Each row of a before or after table is a point. One or more steps were done to the points. Then noise was added and the rows were shuffled. The steps act on columns, c1 being the first. Name the steps. A step turns or swaps two columns, mirrors them in a line or flattens them onto one, adds a multiple of one to another, or multiplies or shifts one. Angles are multiples of 10 degrees, from the lower column toward the higher: turns from -170 to 170, lines from 10 to 170 but not 90. Use the fewest steps. Two steps may share a column if one is a turn and the other turns, adds or multiplies; they go together, in the order done. Otherwise the lowest column goes first.
(in the rows, 128 means zero)

Before (11 x 2):
[[167  74]
 [158 117]
 [120  56]
 [102  82]
 [148  91]
 [ 95 106]
 [155 110]
 [162 177]
 [120 112]
 [144 119]
 [125 138]]
After (11 x 2):
[[110 155]
 [110 121]
 [106  95]
 [120 145]
 [ 84 102]
 [177 161]
 [ 56 120]
 [ 74 167]
 [118 158]
 [ 90 148]
 [139 127]]
Steps: swap c1 and c2

Before (9 x 6):
[[113 136 151 112 214 175]
 [129 126  92 148 159 137]
 [196 100 129 144 147 137]
 [140  85 108 121 138 114]
 [163  80 129 141  93 122]
 [149 127 183 107 153  88]
 [161 135 158  97 133  76]
 [108 165 134 129 187 176]
 [155 142 151  71 138 105]]
After:
[[197 103 110 162 119 137]
 [162  82 158 172 144 123]
 [114 134  40 105 103 177]
 [129 127 120 147  82 140]
 [159 134 108  87 155  77]
 [110 163  76 103 105 170]
 [152 124  75 106 164  85]
 [150 143 107  58 146 105]
 [137  83 131 153 105 115]]
Steps: add -0.7 times c2 to c4; turn c3 and c5 by 120 degrees

Before (12 x 12):
[[128  94  91 110 118  39 147 122 130 101 208  72]
 [ 85 108  84  82 170 121 122 127 118 139 155  97]
 [145 131  34 128 135 147 130 131  80 143  97 151]
 [183 182 146 115 142 127 118 126 108 180 136 106]
 [138  84  44  83 124 140 109 109 133 152 182 122]
 [101 134 124 128 106 171 124  62 108 133 150 141]
 [100 126  88 185  99 124  90  78  87 169 143 149]
 [ 86 149  77 112 155 119  78 122 103  64 149 102]
 [132 120 121 165 144 100 107 101 117  71 116 106]
 [153 135 164  93  92 124  91 129 118 133 150 143]
 [135 143  68  92 178  92 130 107 150 142 184 173]
 [101 144  84 143 158 157 148 127 147 162 164 128]]
After, 12 rows:
[[137  84  41  82 129 140 150 108 131 146 181 123]
 [100 133 121 132 108 121 176  63 110 137 151 140]
 [138 143  65  91 180 141  92 105 150 143 186 173]
 [156 135 166  93  91 165 142 129 115 133 148 146]
 [ 86 152  77 107 159 178 136 124 105  66 150 102]
 [104 143  84 143 157 100 145 129 146 162 165 128]
 [102 124  87 183  98 165 140  80  88 171 145 146]
 [144 132  32 126 134 117 148 132  79 145  97 147]
 [136 119 120 169 144 155 110 105 121  70 119 105]
 [132  95  89 107 117 141  41 124 126 101 207  70]
 [ 86 110  87  87 170 141 124 127 119 137 153  91]
 [184 183 141 118 141 137 131 127 110 180 135 106]]
Steps: turn c6 and c7 by 110 degrees

Before (11 x 20):
[[ 85 138  67 130  84 160 141 153 108 129 146 117  97 106 141 170  99  53
  134 192]
 [102 136 135 124 182 155 130 166 117 106 201 147 123 101 161 159 139 105
  114 153]
 [179  81 156 164 135 153 124  92 157 109  92 137 190 206 163  82 119 138
  126 213]
 [111 142 102  70 155 117 135 131 110 129  50 107 100 145  84 130 143  90
  123 111]
 [143 114 174 130 106 144 145 116 125 102 109 111 113 162 134  87 126  74
  150 116]
 [ 99 112 106 141 139  90 117 120 163 151 127 131 186 112  85  22 165  67
  123  92]
 [ 80 141 134 185  98 133 128  98 142 106 105 150 144 136 158 102 126  88
  128 135]
 [ 69 155 150 114 138 153 121 190 116 129 167 107 142 108 145 193 185  79
  130 103]
 [100 175 123 118 122 168 141 129 109 113 114  77 121 113 150 129 154 107
  100 131]
 [126  91 164 181  88 118 159 181  73  77 103 124 160 131 180 171 146 126
  110 107]
 [124 170 100 121 192 146 120 131 109 123 103 155 187  71  93 110 138  99
  180  84]]
After:
[[ 83 141 131 187 100 117 150  87 144 146 150 150 142 126 159 131 125  89
  128 136]
 [113 149  99  69 153 148 129 128 109 132 205 110 105 116  82 126 141  90
  123 112]
 [119  90 166 182  90 129 118 197  76 189 154 128 166 113 181 130 143 128
  107 105]
 [ 73 144 144 113 138 103 154 217 114 124  91 106 135 158 142 121 185  78
  129 100]
 [ 83 130  69 130  84 106 131 175 107 131 107 120  90 150 145 110 101  53
  131 190]
 [125 145  98 120 193  89 138 118 109 128 155 151 179 195  93 142 136  99
  180  81]
 [140 127 173 129 108 115 116  95 121 160 148 112 107  92 133 152 128  74
  145 114]
 [103 130 130 126 182 108 142 180 118 146  58 149 115 160 158 131 139 101
  118 156]
 [185 111 156 159 136  84 121  68 154 143 166 138 179  37 163 139 121 141
  127 211]
 [101 106 106 142 140 144 140  56 159 101 126 135 197 138  86 207 162  65
  128  93]
 [ 98 166 122 117 123  95 131 130 110 147 142  73 107 163 152 131 155 106
  102 132]]
Steps: turn c7 and c10 by 160 degrees; turn c1 and c7 by -20 degrees; mirror c2 and c14 in the line at 10 degrees; mirror c6 and c13 in the line at 100 degrees; mirror c8 and c16 in the line at 20 degrees; multiply c11 by -1

Before:
[[171 108 176  95 131 120 100 129 135 127 153  72  92 170 122  52  88 105
  187 135  52 128 170 153  80 137 108  81 130 125 107 148 136  97 137  77
   99 148 132 125 130 162 134  90 118 149  90 140]
 [145 138 103 195 155 134 137 199  89 115  82 102 163 183 124 135 132 172
  107 165 122 106 127  83 137  93 112 140 156 172  78 174 117 155 166 158
  170 107 129 130 132 142 158 175 105 162  98 118]
 [108 184 107 178 159 122  83 140 103 182 115  84  93 115 180 133 185 107
  141  92 121 174 137  80  96  79 155 134 156 154 145 131 183 155 108 120
   84 118 132 161  77 105 178  93 163 182 138 106]
 [186 156 168 123 114 124  84 148 122 148 112 149 102 100 162 112 150 155
  133 176 100 165 178  70 179  98 105  71 127 157 111 146 132  91  89 129
   91 148 117 107 129 131 107 165  94 126 136 134]
 [162 202 152 191  89 103 145 105 132 134 171 115 109 167 135  81 172 102
   91 164  82 117 121  76 129 119  94 157 111 141 128 169 116 150 124  97
  172 138 118  94 136 159 188 172  92 179 121 107]
 [137 113 153 102 133 102 167 117  96 107 126 123 167 109 106 107 162 112
  118  86 136 188 120 147 149 132 187  76  66 107 160 141 120  83 155 100
  172 158 159 128  90 159 179 113 159 180 114 112]
 [125 104  83 140 142 147 121 141 145 119 181  85 176 121 174 122 165  84
  139 143  87  94 186 157 175 110 145 171  85 123 117  85  86  78 116  84
  170  94 125 155 159 137 126 123 106 141 133  73]
 [152 157 101 166 111 105 155 131 102 124 160 148  86 148 117 151 173 125
  118 180  70 127 128  86 172 129 106 111 123 129 121  94  94 143 178 157
   72  82 151  77 158  95 113  97  89 102 109 106]
 [196 138 138 108 108 166 144 136 154 169 154 147 174 133 188  78  89 172
  117  75  81 140  82 134 135 138 172 160 111 100 170 128 145 116  95 141
  117 148  88 108 109 174 106 168 158 129  90  88]
 [130 178 165  96 105  76  89 204  85 130 131 143 107  92 130  85  98 167
  121  99 140 193 180 103 163  54 168 100 108 117 129  85 182 133 137 108
   98 142 107  92 156  98 148 132  91 187 160 167]
 [113 189 108 104 140 136  81 102 161 162  81 125  79 174 155 148 101 123
  176 118  49  98 135 143  88  85 155  94 121  99  91 110 144  96 133 141
  137 101 152 114 106  81 125 155 113 108 101  79]
 [167 206 123 182  57 118 144 120 120 113  80 154 172 129 100  64 111 106
  150 140 152 145  83 106  88  52 145 115 112  73 127 118 162 131 121 135
  178 116 172 131 168 105 116 164 135 136 136 126]]
After:
[[110 185 105 107 142 137  81  98 159 125  81 128  81 172 152 147 104 162
  173 117  52  93 139 146  91  96 154  95 157  94  94 109 147  94 128 142
  133 101 152 127 110  83 123 163 117 105  99  78]
 [123 107  83 139 146 145 119 146 152 167 180  84 170 116 179 117 166 127
  144 142  92 107 189 150 173  83 147 171 117 121 120  84  89  75 119  85
  174  93 128 166 162 139 127 130 105 138 132  71]
 [168 201 152 189  90 100 143 105 131 156 173 115 105 166 134  82 175 137
   93 165  84 107 121  81 135 109  95 152 126 137 125 173 113 150 126 101
  171 142 115 100 131 156 184 180  91 177 122 110]
 [144 141  95 195 159 130 140 202  93  85  82 101 164 187 123 134 128 104
  104 166 123 113 126  79 137 127 109 139 172 172  78 171 119 153 166 157
  172 106 128 137 134 138 161 189 109 161  96 119]
 [149 157 106 168 115 103 149 130 101 133 157 150  82 148 115 153 175 126
  119 181  69 107 128  84 175 124 105 108 120 127 122  92  94 142 179 154
   71  83 150  80 157  99 110  82  89  99 111 106]
 [103 180 106 179 164 120  84 141 101 139 117  82  95 117 176 133 188 187
  137  89 122 179 135  81  91 112 153 134 188 159 144 132 181 155 106 112
   84 123 129 145  77 100 178  83 163 181 142 107]
 [181 152 168 125 114 123  82 151 120  95 113 149 104  99 160 111 149 140
  129 176 109 155 175  77 176 102 103  72 157 160 112 151 134  88  88 130
   87 148 116  96 125 132 104 153  95 126 139 130]
 [138 110 149  98 129  97 169 120  95 147 127 120 165 105 108 108 157 112
  117  84 134 187 121 147 149  84 183  78  82 110 164 139 120  83 154 101
  172 159 154 110  88 160 180 124 158 175 115 109]
 [196 137 141 109 109 166 141 136 152  78 157 147 176 130 187  87  84 160
  116  75  75 130  82 129 136 121 169 159 111 100 171 128 148 117  95 147
  118 150  91 109 108 173 107 161 159 123  92  87]
 [131 181 160  98 110  78  91 201  86  90 138 144 110  90 131  88  99 124
  121  97 140 173 177 104 165  62 167  96 172 118 134  85 183 134 138 104
  100 147 103  71 161  96 146 121  94 188 162 163]
 [169 106 178  95 130 118 103 133 138 148 157  73  95 168 123  53  89 129
  187 130  51 124 172 155  84 135 109  82 126 129 108 148 135  98 134  77
   99 150 131 122 134 162 132  80 123 149  91 141]
 [167 205 121 184  56 120 148 123 124 157  80 156 167 127  98  59 110 123
  154 141 152 146  82 109  91  69 146 115 174  73 127 121 163 132 123 138
  179 117 170 127 167 107 116 179 134 139 136 125]]
Steps: turn c10 and c18 by 100 degrees; turn c22 and c40 by -20 degrees; turn c26 and c29 by -50 degrees; add 0.3 times c37 to c44

Before, 11 rows:
[[ 95  95 136 173  78 115 103 151 113 178 118  77 116 118 141 144 146 164
  119  51  44 103  91 138 116 111 125 155  99 157  95 124 145 163 171  77
  129 121 186 132 120 100 165 144 104 108  93 146 114 194  98 146 135 143
  104  70 155 123 111 101 122 170 153 165]
 [137 112 136 142 140 147 178 123 119 119 176 108 154 230 122  84 160  75
  124 143 104 160 132 172 148 118 107 114 182  84 138 106 109 133 152 137
  125 110  84 169 131 139 105 133 175  98 139 110 106 105 144  75  91 137
  131 175 125 198 129 145 164  64 100 142]
 [136 153 148 169 118 136 172  94 129 104 161 131  98 186 102  71 123  69
  145 162 159 150 134 165 143 155 145  82 169  84 123 127 152 119 162 194
  128  92 136 171 118 132 149 143 151  76 101  96 123 115 103 102  98 114
  112 190 142 139 115  92 132 103 147 142]
 [134 110 143 142 141 160 197 110 161  99 124 146 110 177 119 116 141  77
   94 178 167 157 158 153 124 157 134 105 204  83 166 126  95 101 130 146
  125 113 125 142 127 150 107 147 137 107 142 142 104 114 160  82  72 126
  117 187 166 150 168 166 144 101 105 117]
 [133 141 162 179 158 158 106 107 103 148 118  92 152  95 156 116 170 140
  139  50  72 104  90 146 125  87 150 126  94 168 110 127 155 136 149 105
  108 145 170 147  84 160 119 117  93 154 124 122 163 163 103 151 150 160
  100  78 177 118  82 115  67 168 110 181]
 [154 116 114 138 184 111 194 133 138 105 155 148 157 128  79 105 135  68
  111 166 154 148 119 156 101 148 140 111 151  80 145 154  92 139 131 155
  140  85 129 144 123 142 115 123 173 114 110  96 105  63 127 102 118 110
  127 148 115 134 145 155 150  42 128 121]
 [123 149 142 175  87 164  96 167 134 167 108  86 142 153 151 200 104 163
  107  71  68  89  96 163 104  86 152 184  98 136 111 116 167 153 145 111
  159  85 190 126 102 131  80 145 140 114 151  98 140 161  51 111 135 175
  109  94 142 118  86 140  95 130  95 140]
 [137  96 153 123 190 139 186 129 123  97 179 135 115 162 116  61 118  86
  102 176 142 138 117 198 153 168 107  97 199 107 152 113 113  95 126 151
  155  76 122 142 107  87 105 146 153  89 132 119 166 129 117 100 104 140
  119 177 122 134 143 155 138  61 128 140]
 [121 122 140 155 183 175 177 100 165 141 157 125 138 167 141 110 152  76
   95 166 115 115 141 173 119 176 110 133 206  61 116 112 157 122 166 152
  135  67 103 163 125 150  80 127 140 129 122 126  97 101 143  85 148 129
  115 168 123 115 157 139 155  56 131 142]
 [103 126 147 148 104 144  86 118  93 163 111  86 182 137 115 135 146 142
  135  72  58  68 112 144  65  85 155 178  59 154 102 123 181 202 131 134
  112  77 191 123  68 117  90 167  83 140 104 140 179 184 124 161 109 192
   95 117 127 109 113 111  67 148 115 145]
 [117  99  84 176 178  77 203 127 214 192 102  61 161  89 135 125 109 205
  147  87 115 140 162 158 216 130 151 188  99 118 100  66  95 111 133  95
  128 128 114  92 184 195 139 146 120 104 146 167  97 175  94 108 177 132
  152 128  95 135 111 101 151 139  76 133]]
After:
[[120 150 140 175 121 165  97 165  60 167 109  83 143 151 151 114 104 163
  107  71  67  89  94 115 103  88 149 189  97 139 112 117 168 153 146 161
  157  85 191 124 100 129  79 144 140 113 148  99  96 162  53 114 135 175
  106  94 144 199  84 137  96 132  95 139]
 [134 108 142 141 121 159 197 110 148 100 124 148 112 175 120 151 139  77
   94 176 170 159 159 142 125 159 134 105 206  82 165 125  94 101 128 121
  126 110 127 142 129 148 105 150 134 106 141 142 157 113 158  83  73 126
  116 186 165 117 172 164 144 100 106 116]
 [121 120 138 154 137 173 177 101 109 140 158 125 139 167 138 112 152  77
   95 168 116 116 140 139 120 174 114 134 207  60 116 112 157 121 164  90
  137  69 101 162 125 152  78 129 139 125 122 126 185 100 144  86 148 130
  114 171 122 110 157 140 155  56 132 143]
 [135 153 149 169  65 137 173  93 156 104 162 129  96 187 102 139 125  67
  146 161 159 153 134 110 143 157 145  79 169  86 121 125 155 120 160 109
  127  93 135 172 121 133 148 145 149  75 100  96 142 114 105 102  98 116
  112 190 140  69 114  89 134 101 149 140]
 [139  95 153 122 142 139 182 130 118  94 176 134 112 164 121 134 115  86
  102 175 140 140 116  91 155 169 106  97 199 107 155 111 113  96 126  52
  158  74 122 141 108  90 105 148 151  87 132 120 128 131 118  99 105 142
  118 179 122  58 142 156 136  58 128 139]
 [137 109 138 142 127 147 177 126 144 119 176 109 154 230 120 197 162  77
  125 141 105 162 132  98 151 119 107 115 180  86 137 107 108 133 152 127
  126 110  83 168 129 139 104 131 172  99 140 110 153 106 144  77  92 136
  129 176 127  83 130 148 167  67 100 143]
 [103 122 148 147 109 144  87 118 120 163 112  85 182 139 114 112 148 145
  135  73  57  68 111  88  66  87 155 181  57 153 102 122 180 204 133 122
  115  78 189 123  67 118  87 168  82 141 104 142  75 186 121 160 109 193
   94 117 125 132 113 110  65 149 114 145]
 [ 96  95 137 175 148 116 104 152  71 178 116  75 118 115 140 120 147 168
  122  52  42 101  91 109 117 110 127 153 100 157  94 124 145 162 170 195
  130 118 184 131 119 103 161 143 104 108  94 148 107 194 100 146 135 144
  105  71 155 142 112 100 122 172 152 166]
 [153 117 114 139 131 111 194 133 119 108 155 150 157 129  81 134 135  70
  113 166 155 149 118 124 101 147 142 111 151  79 145 155  93 137 128  84
  140  86 130 143 124 142 116 122 174 112 112  97 178  62 130 104 119 111
  129 150 117 103 145 156 150  42 128 119]
 [119  98  86 174 180  76 204 128  58 192 101  62 160  91 136 135 109 205
  148  86 117 137 161 190 215 130 150 191  98 115 100  67  93 114 131 120
  129 127 112  92 189 193 141 147 120 105 144 165 170 177  93 107 176 128
  150 125  95 125 111 101 148 139  74 133]
 [131 143 162 181 164 157 108 108  75 147 120  92 152  93 158 121 171 140
  140  48  72 108  89  97 125  87 148 126  93 169 112 126 155 136 149  99
  110 143 169 146  82 158 118 117  94 155 125 122 107 161 103 149 153 157
  100  77 178 115  80 114  69 166 108 181]]
Steps: turn c5 and c36 by 60 degrees; turn c36 and c49 by 150 degrees; turn c9 and c24 by 120 degrees; add 1 times c56 to c9; swap c16 and c58
